Each row is a point. Each copy is the shape, with its points in the same order, stretched, turned, moved and blurred by noise. Say if it was mirrored as well.

Shape (5 x 2)
[[ -8   7]
 [ 16  17]
 [  1  22]
 [ 12  16]
 [ 13 -71]]
Copy 1 (5 x 2)
[[  1  14]
 [ 29  14]
 [ 17  26]
 [ 25  16]
 [-25 -60]]
Copy 1 is: only turned
Copy 2 (5 x 2)
[[-11  -2]
 [ 20 -20]
 [  2 -22]
 [ 13 -12]
 [  6  85]]
Copy 2 is: mirrored
Copy 3 (5 x 2)
[[ 12   7]
 [  4  25]
 [ 15  24]
 [  3  24]
 [-53 -52]]
Copy 3 is: mirrored

Shape (7 x 3)
[[-12   7  -1]
 [  0  38  27]
 [  1 -67  34]
 [ -4   1   2]
 [ -6  -5 -23]
 [-13 -20 -68]
 [-27  -1  25]]
Copy 1 (7 x 3)
[[-12   8   1]
 [ -1  47  -1]
 [ 23 -17  59]
 [ -6   9   9]
 [ -5  -8  -5]
 [-26 -44 -19]
 [-12  24  32]]
Copy 1 is: only turned
Copy 2 (7 x 3)
[[-12   9  -9]
 [-15 -36  23]
 [-11  72  35]
 [ -4   6  -1]
 [ -2  15 -38]
 [ 18  35 -75]
 [-33  11  21]]
Copy 2 is: mirrored
Copy 3 (7 x 3)
[[-15  21  25]
 [ 16  28  56]
 [-25 -54  12]
 [ -5   9  17]
 [-16  18  -6]
 [-40  26 -46]
 [-22   3  55]]
Copy 3 is: only turned
Copy 4 (7 x 3)
[[-14  -7   5]
 [ -2  11  47]
 [ 33 -68 -21]
 [ -3  -9   4]
 [-12  -4 -20]
 [-30  -1 -65]
 [-17 -30  17]]
Copy 4 is: only turned

Shape (10 x 4)
[[ 12  21   7  -6]
 [-20  -7 -31 -55]
 [ 43 -27  33  26]
 [ 20  24 -36 -35]
 [-62 -46  -5 -19]
 [-12  25  28  34]
 [ 24  -1 -35  34]
 [ 13 -32  -4   0]
 [ 37 -16 -22  18]
 [ 24  14 -14  29]]
Copy 1 (10 x 4)
[[  2  36   6 -14]
 [-37  14  61 -65]
 [ 36 -16 -27  22]
 [-32  39   2 -52]
 [-13 -21  82 -13]
 [  5  28  10  38]
 [-31  -3 -29  29]
 [ -4 -16   1  -8]
 [-17 -11 -32  -2]
 [-13  14 -33  10]]
Copy 1 is: only turned
Copy 2 (10 x 4)
[[ 12   1   3   6]
 [ 11 -10 -66  11]
 [-27 -23  14 -34]
 [ 38  15 -26  -6]
 [-32  -7 -69  33]
 [-16  17  34  15]
 [  8  41  -3 -35]
 [-15  -4 -30 -22]
 [  3  18  -8 -40]
 [  5  33  11 -19]]
Copy 2 is: mirrored

Shape (12 x 6)
[[  4  37  22 -18  -9  -8]
 [ 28 -28  -7  26   7  -4]
 [ 29 -11  39 -10  18  -5]
 [-35 -20 -35  31  22  -1]
 [ 33 -45  -1  32 -47 -36]
 [-45  -1  34 -14 -30  24]
 [ 37  -5 -28 -18 -14 -28]
 [-14  13 -25  30  -6   9]
 [  8 -46 -14 -37   4  16]
 [-29  11 -33 -41 -52  27]
 [ 34  26  35  -7 -43 -59]
 [ -8   8  40   1 -16  13]]
Copy 1 (12 x 6)
[[ -4 -12  18 -44  12 -18]
 [ 17 -18 -33   7  19  -3]
 [ 18 -35  11 -20  47   0]
 [-21  12 -20  40  -4 -17]
 [  3 -50 -56  -5 -23  13]
 [-12  -8  35 -12 -22  24]
 [-22 -17 -48 -43  15  -2]
 [ -1  14 -17   8 -17 -22]
 [-23  -3 -23 -14  31  43]
 [-44  29 -10 -45 -34  30]
 [ -7 -58  -9 -63  -7 -23]
 [ 12 -17  25 -17  -2   7]]
Copy 1 is: only turned
Copy 2 (12 x 6)
[[ -5  26   4 -11  -5 -22]
 [ 41 -38  13   3   2  21]
 [ 32  28  14  16 -11  22]
 [ -6 -66 -38   8  30  -8]
 [ 43 -52  12 -16 -55   0]
 [-59  22  -6  10 -34  -2]
 [ 50  -9 -37 -27 -18   0]
 [ -6 -44  -2 -14  21 -17]
 [ 21  -3 -51  11 -15  58]
 [-37   0 -54 -39 -26  14]
 [ 31  22  15 -22 -58 -50]
 [-13  19  24   7 -22  -2]]
Copy 2 is: mirrored
Copy 3 (12 x 6)
[[ 24  17 -24  23   8 -26]
 [-16 -28   8  24 -29  19]
 [ 16 -23 -25  59   2  12]
 [-50 -36   3 -24 -15   0]
 [-22   7 -13  32 -65  10]
 [-13  54 -35  11  37  -4]
 [ 24 -20 -18  -8 -52  15]
 [-23   0  21 -16 -10 -15]
 [  2 -24 -29  -7 -15  69]
 [ 16  56 -23 -62   0  26]
 [ 37  24 -43  47 -40 -51]
 [ -4  34 -18  41  25 -11]]
Copy 3 is: mirrored

Shape (12 x 8)
[[-23 -25  -6  19 -64  -4 -28   6]
 [  9 -44  17  49  10  39   1 -16]
 [-10  26 -13  29 -10 -23   5 -19]
 [-23 -28  -6 -21   5  32  34  14]
 [-15  -7  14 -34   3 -12  20  26]
 [ -9 -35  11 -31   7  75 -34 -16]
 [-21 -35 -13  82 -10 -19   4 -17]
 [ -8 -44   5   5 -43 -21  28 -16]
 [  1 -37   8   3   7  66  32 -10]
 [ 10 -21 -13 -22 -20 -16  30  36]
 [  8 -34 -29 -33 -12   3  20  -8]
 [  7   3 -12   5 -22  -2  28 -15]]
Copy 1 (12 x 8)
[[-47 -37   3 -10  -9 -47   1  -4]
 [-40 -34 -39  45   6   6  34 -27]
 [  2  -4  12  30 -14 -26  23   8]
 [-36  22 -12 -12  14  29   5  -1]
 [ -8   8  12 -17  32   9  -2  13]
 [-32 -14 -46 -11  -4  30 -24 -55]
 [-42 -12 -12  55  -3 -50  56   1]
 [-48 -22  30   0   6 -13  38  -5]
 [-50  -2 -27  16  -5  45  21 -16]
 [-15   0   7 -35  21   7  26  27]
 [-20   7   6 -38  -8  15  34 -14]
 [-13  -5  16   6 -16   8  32   9]]
Copy 1 is: only turned
Copy 2 (12 x 8)
[[-47 -25 -44  31 -40 -42 -22  15]
 [ -9 -62 -36 -27   2  -4  35   6]
 [ 12 -24   5  44  -1  -2 -12 -20]
 [-41  28 -11 -27  37 -16  10 -23]
 [-35  42  17 -10   1 -20 -15  -9]
 [-52   5 -36 -46 -34  22  23 -21]
 [ -4 -95 -24  16  12 -50   1   0]
 [ -8 -11 -27  16  -7 -56  27  17]
 [-24   0 -43 -35  33  14  45 -12]
 [-12  28 -19 -10  12 -19 -25   2]
 [ -1  29 -27 -18   8 -31   9 -21]
 [ 10  17 -19  24  16  -6   6  -9]]
Copy 2 is: only turned
Copy 3 (12 x 8)
[[-41  36  -9  46  25  54  17  21]
 [ 17 -37  11   7  17  44  12  10]
 [-10  16  -6  43   5 -12  19 -32]
 [ 19  34 -24 -31 -16  31   4  18]
 [  9  45   1 -16 -27  -2   0  28]
 [-10  15   7 -37  19  66 -77   6]
 [ -3 -33 -11  71 -11  34  67 -13]
 [-44  17 -25  12  -3  16  49  31]
 [ 21   3 -14 -44  18  43   0  15]
 [ 17  34 -31   6 -10  -7  17  55]
 [-14  19 -47  -1  -8   2 -16  26]
 [-10  19 -24  10  16 -10  19   1]]
Copy 3 is: mirrored
Copy 4 (12 x 8)
[[-12  -2  20  18 -56 -34 -31  32]
 [ 16 -43 -34   8  10 -19 -14  46]
 [ 10  12   4   9  12  -4 -43 -15]
 [-17 -39  -4  21   4   7  46  19]
 [-17 -30  26 -18  -4  19  33   6]
 [-50 -14 -56  -3 -18  -7  56  51]
 [ 25 -54   0  27  13 -26 -86  13]
 [ 21 -22  24   1 -20 -50  -8  -5]
 [ -5 -36 -35  24   1 -12  42  39]
 [ 15 -29  23  -4 -39  17  27 -15]
 [  7 -25 -15  -2 -29 -10  38 -28]
 [ 17   7   0  18  -6 -13   6 -22]]
Copy 4 is: mirrored

Shape (12 x 9)
[[ 53 -22  15  13 -40   5 -37  12   4]
 [-21  35  -5  13   5 -17   9  -8  11]
 [ 11  -2 -40   7  47  23  25   0  47]
 [  2  -6 -16  12   8  12  72  17  23]
 [ 13 -32 -19 -31 -16 -11 -69  -5 -25]
 [ 53 -20  -7 -18  -6 -13 -35  21 -37]
 [ 23 -62 -10  17 -13  -9 -50  11 -27]
 [ 29 -28 -22 -12 -40  29 -29   4 -23]
 [ 22 -16 -53   3   0  -8  21  34  38]
 [ -6   7 -14  -9 -21 -28  25 -31  28]
 [  1 -23  11 -30  -1   8  46  17  56]
 [ 20  -1   7  -6 -14 -26  20 -50   6]]
Copy 1 (12 x 9)
[[-23 -41 -17 -40 -15 -21 -18  24  31]
 [  6 -11  11  30  19 -20  12 -12  -1]
 [ 30 -16 -48   9 -31 -10  28   5 -25]
 [ 20 -12 -50 -12  14 -28  41 -21  11]
 [ 24  -7  30 -29  -1 -22 -20  42 -24]
 [ 17 -14  19 -45   6 -33  11  45   9]
 [ 22 -20  24 -51 -10 -63  -6  17   2]
 [ 16 -41   3 -55  18  -6 -10  25   6]
 [  3 -15 -57 -34  15 -39  36  22 -23]
 [ 21  25 -30   1  24 -24  -9  13   6]
 [ -7  13 -83 -36 -13   6  11 -16   8]
 [ 36  40 -14   8  -4 -37 -11  14  29]]
Copy 1 is: mirrored
Copy 2 (12 x 9)
[[ 21  11  77  31  16  -9  -3   7  -9]
 [  4  21 -46 -30 -13   2  22  16  37]
 [ 40  20 -33 -61   5  21 -19 -32 -13]
 [ 18  20 -30 -45  -7  -6  39 -70  11]
 [-31 -40   5  43  13  27 -39  32 -17]
 [ 16 -33  10  68  26  15  10  28 -29]
 [-10 -15  43  57  41  47 -37  -3  -7]
 [ -6 -38  32  36  24 -28 -21 -29   3]
 [ 18  50 -31 -13 -16  10 -16 -34 -32]
 [ -5  -8 -33 -27 -64   1  19  -2  28]
 [-16  23  -2 -70 -48   4  48 -52 -33]
 [ 21 -49   4  -4 -49  19  34   8  34]]
Copy 2 is: only turned
Copy 3 (12 x 9)
[[ 32  25 -45 -24  46   8  -9  23 -35]
 [  0   5  -8  -1 -22   8  30 -28  15]
 [-12 -11  23   7 -46 -26 -19  14  -6]
 [ -8   0   5 -13 -21  12 -38  21  46]
 [-21  -9 -25   8  53  10  39  25 -62]
 [  8  14  -8  -2  81   0  11  33 -26]
 [-31  25 -52 -12  71   4  -5  31 -43]
 [ -4   1 -11 -14  38  42  -2  35 -47]
 [-13 -11  -2 -49   6 -21 -11  46  10]
 [ -1  -1 -15   2 -37  14  43  13  25]
 [ 10 -37 -24  -5 -20  -7 -30  35  31]
 [ 10  27 -13  35 -24  21  43  14  19]]
Copy 3 is: mirrored
